Every row gives one point. The points of each table are mixes of a few directions, plus a little noise. How many directions does each table use, and how many do they share? Where both have some left over, give the other angles between the two spaces (their principal angles), to ten degrees, smallest first.

First, 7 rows:
[[ -4  -2   3]
 [-18 -12  14]
 [ 18  12 -14]
 [ 35  24 -28]
 [-26 -18  21]
 [ 43  29 -35]
 [-49 -33  40]]
Second, 7 rows:
[[ 34  22 -27]
 [-22 -15  18]
 [ 36  24 -29]
 [  1   0  -1]
 [-60 -40  49]
 [ 19  12 -15]
 [ -7  -4   5]]
Directions: first 1, second 1, shared 1

First (7 x 6):
[[  1  -2  -4   3  18 -30]
 [-31  40  19   1  16  17]
 [  6   2  -3  10  14 -14]
 [  0 -60 -18  -1 -39   5]
 [ 24  30   3  -1  32 -25]
 [ -8  28  18 -43 -10  10]
 [  7 -38 -15  31 -30  37]]
Second (6 x 6):
[[-23   7   7 -10  21 -27]
 [ 12  10   0  22  -2  30]
 [ -9 -24  -2  25  -1  25]
 [-52 -26   4   9 -25  36]
 [ 21  28  -1 -18  -7 -11]
 [ 49   5  -8 -28  12 -54]]
Directions: first 4, second 4, shared 3; angles 30

First, 10 rows:
[[ -3  25  -4  -8  23  -7   2  -8  13]
 [  7  -4 -10 -23   0  -7  18   8  -4]
 [-14  39 -26  10  24  -9 -20 -10  -2]
 [-10   9  -8  24  -2   3 -23  -5  -9]
 [  7 -35  60  21 -21  22  -1  -9  23]
 [ -2   7 -12  -4   4  -4   0   2  -5]
 [ -1 -14  -1  10 -16   5  -7   5 -13]
 [  6   7  -2 -25  12  -8  20   2  10]
 [  2 -13   7   5 -10   5   0   2  -3]
 [  7 -20  -1  -9 -15   1  11  10 -10]]
Second:
[[ -1  -3  24  -8   6  -3  13   0   2]
 [ -1 -20   0  21   1   4 -16  -5   7]
 [  4 -22 -17  26  -6  -1  -4  -9  12]
 [ -3 -20  -8  13   6   1  22  -5  12]
 [ 14   4  22 -14  -8 -18  13  -5  -2]
 [ -7  42   8 -29   4  -8  -4   8  -4]
 [ -4  20 -29 -12  -2  23 -22  15 -26]]
Directions: first 3, second 5, shared 0; angles 30, 30, 30

First (8 x 11):
[[  8 -22  10  31 -21 -15  15 -35 -41  12  48]
 [ 29  34  -7  -7  15  -1   7  24  28 -19 -45]
 [ -1  57 -26  -8   7  30 -12  17  40 -23 -56]
 [-44 -60  13 -31  -1 -10 -18   5  -4  29  29]
 [ 53  -6  10  22  -4 -41  39  -4  -8  -1   7]
 [ 18  18   7  20   4  12   3  -9 -25 -12  11]
 [-12 -27  26 -17  21  13 -17  11 -32   5  29]
 [-50   5 -33 -14 -25  12 -16  -9  42  10 -23]]
Second (9 x 11):
[[ 57 -25  15 -35  13  20 -44 -26 -14  51  24]
 [ 37 -16  12 -22  10  13 -29 -18  -9  33  16]
 [-20 -12  11  -3  32  10   5  -6 -19  -3  20]
 [ 15 -26  18 -21  36  20 -18 -22 -27  26  30]
 [-54  16 -10  27   0 -12  39  21   6 -45 -12]
 [-29  25 -18  26 -29 -20  28  25  21 -37 -28]
 [-27  40 -30  36 -56 -32  33  34  40 -44 -50]
 [  7 -10   7 -10  12   8  -9  -8  -7  10  10]
 [ 15   4  -4  -2 -16  -3  -7   2   8   7  -9]]
Directions: first 4, second 2, shared 0; angles 30, 80

First, 10 rows:
[[ 21   1  11  15  -2  -2 -27  14 -26  -4  18   8  14   8]
 [-11  13  -2 -12 -10  -8   2   1  13 -14   2   3 -10 -12]
 [  5   4   7   4   1   6   9  -3  -7  -8   8   2   4  13]
 [ -9  -3  -3  -5  15   0  30  -4  11  19 -13   6  14  17]
 [-25  18   0 -11   1  -7  38  -4  27   1  -5   7   4   6]
 [ 17   1  13  28 -13   9 -26   5 -15  -7  14  -7  -2  -3]
 [-21  -4 -13 -39  25   6  21 -11 -14   4 -11  -9   8  15]
 [  6   3  13  39 -17   9 -39   8 -11   7  10 -14  -2 -18]
 [-13  26   9   5  -5 -20  -9  22   3   6  12  22  22  -2]
 [ 32 -60 -34 -26   6   9   1 -28  17  -4 -35 -19 -52 -21]]
Second (10 x 14):
[[-20  17  17  17 -13  -6   7 -26   3  12   5  45 -11  13]
 [ 15 -18  -4 -29   4  -6 -21  17   0  10   4 -30   8 -24]
 [ 20 -18 -16 -16  11   5 -11  25  -3 -11  -5 -43  14 -16]
 [ 34 -24  -5  -3   4  -9 -16  12   6  -2  -3 -41   7 -15]
 [ -9  12  16  -4  -4 -12   5 -25  -2  20   8  30 -26  10]
 [ -5  11   9  17  -9  -5  14 -16   8   4   2  29 -10  12]
 [ -8  24  12   9  -7  -2  40 -10  21   1   4  53 -25  20]
 [ -3   3 -10   5  15  13   1  -7 -28 -15 -10 -27  -9  15]
 [  4 -11  -4  13  -6   0 -17   5   3  -2  -2 -13  25 -12]
 [-26   6 -17 -11   3  23  -1  23  -9 -17  -4  -3  27  -7]]
Directions: first 6, second 5, shared 1; angles 40, 40, 50, 90

First, 11 rows:
[[  8 -45 -47  -5  26 -40 -25  -5  19 -25  16   1 -21 -14   6  33  20 -10
   -6  24]
 [  9  11  29   3  -7  21   7  -1   5  17  -5   6   0   1  13  -4   0  -2
  -12  -8]
 [ 10 -13  -4  -3  -5 -14   0 -11  -3  -8 -15 -20 -12  13   3  -9  31  -1
    1  30]
 [ -7  16  22 -11   8  25  16  18 -24  13   1  25  11 -11   5  -6 -15  11
  -12 -29]
 [  3 -19 -39  15   4 -41 -34 -20  60 -16  21 -14 -22 -10   8  38  -5 -23
    6  21]
 [-16  27  17 -16   7   5  17   7  -5  12  -6  12 -14 -16  24   0 -11   3
  -21 -17]
 [ 15   2  38  -2   4  45  20  17 -40  17  -8  22  22   3  -3 -20   6  14
  -12 -22]
 [  0  -6 -13   7   0  -5 -11   0   9  -4  13   3   7  -3 -10   9 -12  -4
    9  -4]
 [ -6  15   6   6 -17   4   5  -5  -4   2  -8 -14  12  14 -14 -16  -8   2
   16   1]
 [ -9  24  15  10 -17  18   4   1  -1  10   2  -2  18   9 -14 -12 -26   1
   15 -17]
 [ -3 -11 -21  -6  -3 -19   1  -4 -17 -17 -11 -20   1  15 -16 -15  19   9
   15  23]]
Second:
[[  9  -9 -21  -7  26 -32  -7  10 -11  -4  17  11  -4  11  -2 -10 -25  -5
    2  -4]
 [ -3   4   8  -1  -5  15   8   5 -18   2  -6   0  14   5 -11 -11   2   9
    6  -5]
 [ 11  10   5  -8   5 -17  11   3 -26   5  -7  -6  -1  27   0 -35 -11   2
    2   4]
 [ -3  30  13 -14  11 -17  14   5  -4  16   0   8 -17   4  25 -17 -30  -4
  -16 -13]
 [ -3  18  51   0 -19  60  23   2  -5  21 -21  10   6 -18  16   4  25  10
  -22 -14]
 [ 25 -27 -10  12   3 -13 -19 -12  28  -4  11  -5 -10   3   7  16  13 -15
   -4  17]
 [-17 -29 -25  10 -19   8 -19 -20  37 -25  -8 -20  -7 -29  -7  47  53   0
    8  29]
 [  6  12  -7   7   1 -24  -8  -2   9   4  14  -4   1  21  -5 -14 -36 -12
   12  -5]
 [-26  -8 -15  -2  -3  21  -1   9  -8 -15   1   8  18 -25 -23  21  11  15
   12 -10]]
Directions: first 5, second 6, shared 5
